Every row gives one point. The window is the flat piece filled in between its corners: a triangle in 3 columns, a solid with four corners in 4, and so on. A path goes straight from each point to the next, and from the last back to the first. List the points from which the path goes on through the window.

Window (3 x 3):
[[-0.38  0.11  0.15]
 [ 0.89  0.36  0.32]
 [ 0.00 -0.13  0.21]]
Path:
(1): [0.46 0.02 0.02]
(2): [ 0.61  0.20 -0.26]
(3): [0.39 0.29 0.58]
(4): [-0.25 -0.25  0.71]
(5): [-0.24 -0.18  0.03]
(6): [0.75 0.21 0.13]
(7): [0.74 0.47 0.62]
(8): [0.54 0.03 0.50]
Through the window after points: 2, 6

Window:
[[ 0.07  0.26 -0.22]
 [-0.10 -0.16 -0.10]
 [ 0.28 -0.76  0.31]]
Path:
(1): [ 0.09 -0.61  0.36]
(2): [ 0.19 -0.64  0.74]
(3): [ 0.28 -0.71 -0.11]
(4): [-0.01 -0.26 -0.22]
(5): [-0.17 -0.05  0.07]
(6): [-0.08 -0.65  0.70]
(7): [ 0.22 -0.87  0.07]
(8): [ 0.19 -0.80 -0.08]
Through the window after points: 2, 4

Window (4 x 4):
[[-0.09 -1.41 -0.49 -0.22]
 [-0.10  0.51 -0.17  0.29]
 [ 0.29  0.10  0.11  0.38]
 [-0.23  0.28  0.35  0.11]]
Path:
(1): [-0.11 -0.30  0.13  0.99]
(2): [0.36 0.12 0.03 0.06]
(3): [ 0.15  0.28  0.15 -0.30]
(4): [-0.42  0.22  0.29  0.50]
(5): [-0.04  0.81  0.43  0.82]
(6): [ 0.34  0.69  0.33 -0.01]
(7): [ 0.06 -0.62 -0.04 -0.19]
(8): [-0.40 -0.87 -0.09  0.31]
(9): [-0.33 -0.11 -0.23  0.83]
(10): [ 0.37  0.37 -0.23 -0.32]
(11): [ 0.06  0.27 -0.16 -0.42]
(12): [-0.39  0.10 -0.03  0.47]
Through the window after points: 1, 3

Window, 4 rows:
[[-0.02 -0.62  0.20 -0.03]
 [ 1.13 -0.16  0.65  0.36]
 [-0.85 -0.06  0.13 -0.14]
 [-0.67 -0.07 -0.40 -0.45]]
Path:
(1): [-0.42 -0.29 -0.25  0.62]
(2): [-0.47 -0.26  0.31 -0.45]
(3): [ 0.17  0.05  0.28 -0.73]
(4): [-0.23  0.03 -0.25  0.62]
(5): [-0.62 -0.08 -0.23  0.36]
(6): [-0.67 -0.11  0.53 -0.56]
(7): [ 0.33 -0.11  0.52 -0.26]
(8): [ 0.41 -0.19 -0.18  0.46]
(9): [ 0.23 -0.17  0.06  0.51]
(10): [ 0.14 -0.20  0.43 -0.20]
(11): [ 0.57 -0.15  0.53 -0.06]
(12): [ 0.62 -0.16  0.27  0.48]
Through the window after points: 1, 5, 7, 9, 11

Window, 6 rows:
[[-0.79 -0.80 -0.65  0.44 -0.17 -0.34]
 [ 0.25  0.10 -0.01  0.23  0.80 -0.03]
 [ 0.70  0.27  0.83 -0.35  0.24  0.45]
 [ 0.32 -0.29 -0.89  0.10  0.05 -0.20]
 [ 0.31 -0.24  0.03  0.74  0.24 -0.07]
 [ 0.06  0.50  0.11 -0.12 -0.18  0.73]]
Path:
(1): [ 0.66 -0.28  0.52 -0.49  0.37  0.89]
(2): [ 0.42  0.65  0.45  0.14  0.01 -0.34]
(3): [ 0.18  0.18  0.12  0.20  0.38 -0.17]
(4): [ 0.34 -0.07  0.09  0.04  0.63  0.30]
(5): [-0.24 -0.72 -0.18  0.35  0.43  0.15]
(6): [ 0.08 -0.21 -0.52  0.36 -0.15 -0.81]
(7): [-0.17  0.19 -0.18  0.41 -0.18 -0.50]
(8): [ 0.01 -0.31 -0.49  0.37  0.22  0.42]
Through the window after points: 1, 3

Window, 6 rows:
[[-0.34 -0.55  0.60  0.09  0.25  0.20]
 [-0.21  1.63 -0.09  0.45 -0.60 -0.02]
 [-0.44 -0.35 -0.61 -0.57  1.00  0.02]
 [ 0.35  0.42  0.17  0.00 -0.53 -0.22]
 [ 0.37  0.40  0.56  0.16  0.24 -0.18]
 [ 0.20 -0.36 -0.02  0.43  0.33 -0.25]]
Path:
(1): [ 0.37 -0.10 -0.13  0.43  0.48  0.30]
(2): [-0.16 -0.34 -0.02  0.04  0.37 -0.34]
(3): [-0.30  0.45  0.43  0.14  0.08 -0.46]
(4): [ 0.39  0.42  0.18 -0.06  0.01  0.19]
(5): [ 0.28 -0.27 -0.06  0.22  0.45  0.46]
(6): [-0.52 -0.22  0.34 -0.02  0.09 -0.81]
(7): [-0.55  0.59  0.12 -0.05 -0.10 -0.46]
(8): [ 0.26  0.52 -0.04 -0.03  0.18  0.60]
(9): [ 0.09  0.73 -0.08  0.21 -0.37  0.45]
(10): [-0.51  0.74  0.44  0.33 -0.09 -0.60]
(11): [-0.39  1.39  0.15  0.35 -0.48 -0.63]
(12): [ 0.09  0.98 -0.18  0.28 -0.34  0.39]
(13): [ 0.21 -0.23  0.08  0.33  0.20  0.22]
(14): [-0.14 -0.13  0.07  0.25  0.34 -0.81]
(15): [-0.42 -0.05  0.56 -0.06  0.07 -0.35]
(16): [ 0.03 -0.16  0.23  0.23  0.09  0.41]
Through the window after points: 1, 5, 9, 11, 13, 15

Window, 8 rows:
[[ 0.59 -0.25  0.23  0.64  0.29 -0.50  0.49  0.39]
 [ 0.47 -0.07  1.49 -0.83  0.86  0.73  0.58 -0.08]
 [ 0.39 -0.04 -0.12  0.25 -0.20 -0.58 -0.40  0.13]
 [ 0.29  0.37  0.70 -0.20  0.39  0.57  0.74 -0.48]
 [-0.09 -0.29 -0.71 -0.20 -0.46  1.22 -0.44 -0.17]
 [ 0.76 -0.02 -0.48  0.01  0.51 -0.27  0.63 -0.20]
 [ 0.01 -0.13  0.05  0.16  0.66 -0.37  0.34 -0.02]
 [ 0.24  0.17 -0.27 -0.05  0.08 -0.31  0.52  0.41]]
Path:
(1): [ 0.43 -0.36  0.44 -0.09  0.32  0.12  0.51 -0.09]
(2): [ 0.32 -0.23  0.34 -0.10  0.22  0.04  0.44 -0.14]
(3): [ 0.39  0.28  0.39  0.15  0.61  0.22  0.34 -0.20]
(4): [ 0.16  0.38 -0.32  0.71  0.44 -0.20 -0.83  0.57]
(5): [ 0.45 -0.41 -0.15 -0.14 -0.26 -0.54  0.40  0.12]
(6): [-0.22 -0.53  0.15 -0.02  0.18 -0.50  0.41 -0.36]
(7): [ 0.25  0.09  0.03  0.19  0.72 -0.15  0.30  0.17]
(8): [ 0.56  0.46 -0.03  0.02  0.87  0.15 -0.12  0.20]
(9): [ 0.25 -0.12  0.10 -0.20  0.03 -0.08  0.43 -0.11]
(10): [ 0.05 -0.37  0.55 -0.46  0.22 -0.06  1.10 -0.56]
(11): [ 0.42  0.27  0.20 -0.04  0.63  0.58  0.48 -0.09]
(12): [0.27 0.31 0.36 0.17 0.59 0.16 0.11 0.33]
(13): [ 0.18 -0.59 -0.11 -0.03  0.19 -0.44  0.69 -0.31]
(14): [ 0.14 -0.74 -0.12 -0.12 -0.22 -0.20  0.71 -0.47]
(15): [ 0.65  0.34 -0.05 -0.06  0.60  0.26  0.12  0.09]
(16): [ 0.45  0.21  0.41 -0.14  0.63  0.34  0.18 -0.08]
Through the window after points: 6, 12, 14

Window, 8 rows:
[[-0.80  0.38  0.21 -0.62 -0.43  0.13 -0.44 -0.34]
 [ 0.22  0.52  0.39  0.68  1.40  0.46 -0.07  0.40]
 [-0.63  0.36 -0.53 -0.26 -0.69 -0.17  0.26 -0.17]
 [ 0.89  0.39  0.26  0.00  0.18  0.28  0.51 -0.32]
 [ 0.40 -0.53  0.15 -0.25  0.28 -0.02 -0.02 -0.06]
 [-0.74 -0.22  0.26 -0.55 -0.69  0.44  0.31  0.03]
 [ 0.49  0.50  0.16  0.81  0.40  0.58 -0.47  0.37]
 [-0.89  0.10  0.45  0.02 -0.75 -0.30  0.03 -0.29]]
Path:
(1): [-0.49  0.36  0.19 -0.46 -0.30 -0.25  0.05  0.25]
(2): [ 0.19  0.29  0.25 -0.21 -0.36  0.01 -0.03  0.19]
(3): [-0.18 -0.27 -0.06  0.16 -0.21  0.39 -0.02 -0.53]
(4): [-0.56  0.04 -0.01  0.18 -0.31  0.42 -0.05 -0.58]
(5): [-0.52  0.23  0.52 -0.14 -0.58 -0.39  0.08  0.28]
(6): [ 0.58  0.41  0.21 -0.51 -0.02 -0.48 -0.20  0.42]
(7): [ 0.03  0.25  0.24 -0.04 -0.02  0.46  0.29 -0.37]
(8): [-0.75  0.15 -0.09  0.10 -0.42  0.25  0.07 -0.82]
(9): [-0.21  0.22 -0.24 -0.73 -0.64 -0.17  0.36  0.89]
(10): [-0.14  0.55  0.21 -0.47 -0.33 -0.22 -0.03  0.71]
(11): [-0.41  0.10 -0.06  0.20 -0.06  0.35  0.00 -0.14]
(12): [-0.70 -0.07  0.07 -0.35 -0.30  0.56  0.00 -0.76]
(13): [-0.29 -0.06  0.40 -0.47 -0.70 -0.07  0.38  1.04]
(14): [-0.61  0.49  0.33 -0.33 -0.31 -0.27 -0.30  0.55]
(15): [-0.59 -0.36  0.07  0.18  0.18  0.62 -0.03 -0.48]
(16): [-0.04 -0.10 -0.41  0.23 -0.01  0.57 -0.14 -0.76]
Through the window after points: 4, 6, 8, 12, 16

Window, 9 rows:
[[-0.22  0.24  0.25 -0.79 -0.12 -0.26 -0.04 -0.51  0.54]
 [-0.62  0.11 -0.74  0.17 -0.45  0.41  0.68 -0.58 -0.33]
 [-0.12 -0.61  0.37  0.79  0.68  0.11 -0.58  0.19  0.65]
 [-0.74 -0.14 -0.47  0.32 -0.06 -0.01 -0.38  0.23 -0.23]
 [ 0.54 -0.22 -0.68  0.93 -0.04 -0.35  0.01  0.67  0.20]
 [-0.30  0.25  0.11  1.10  0.38 -0.22 -0.26  0.13  0.40]
 [ 0.21 -0.23  0.00  0.44  0.60 -0.40 -0.03  0.45 -0.27]
 [ 0.18  0.32  0.59 -0.57 -0.63  0.26  0.09  0.18 -0.02]
 [-0.15  0.43 -0.84 -0.24 -0.53  0.37 -0.04 -0.83 -0.67]]
Path:
(1): [-0.07 -0.40  0.28  0.63  0.13 -0.11 -0.18  0.17  0.03]
(2): [-0.04  0.00 -0.59  0.39  0.93  0.10 -0.51  0.29  0.75]
(3): [-0.13  0.19 -0.65 -0.61  0.36 -0.01 -0.10  0.11  0.18]
(4): [-0.42 -0.17 -0.09  0.92 -0.44  0.23  0.01 -0.38 -0.44]
(5): [-0.41 -0.12 -0.18  0.05 -0.27 -0.05  0.13 -0.25 -0.35]
(6): [-0.41  0.37 -0.47  0.18  0.10  0.59  0.21 -0.41  0.21]
(7): [-0.14  0.71 -0.32 -0.27  0.57  0.43  0.21  0.00  0.19]
(8): [-0.17 -0.28  0.16  0.15 -0.49 -0.56 -0.29 -0.40  0.17]
Through the window after points: 1, 3, 7
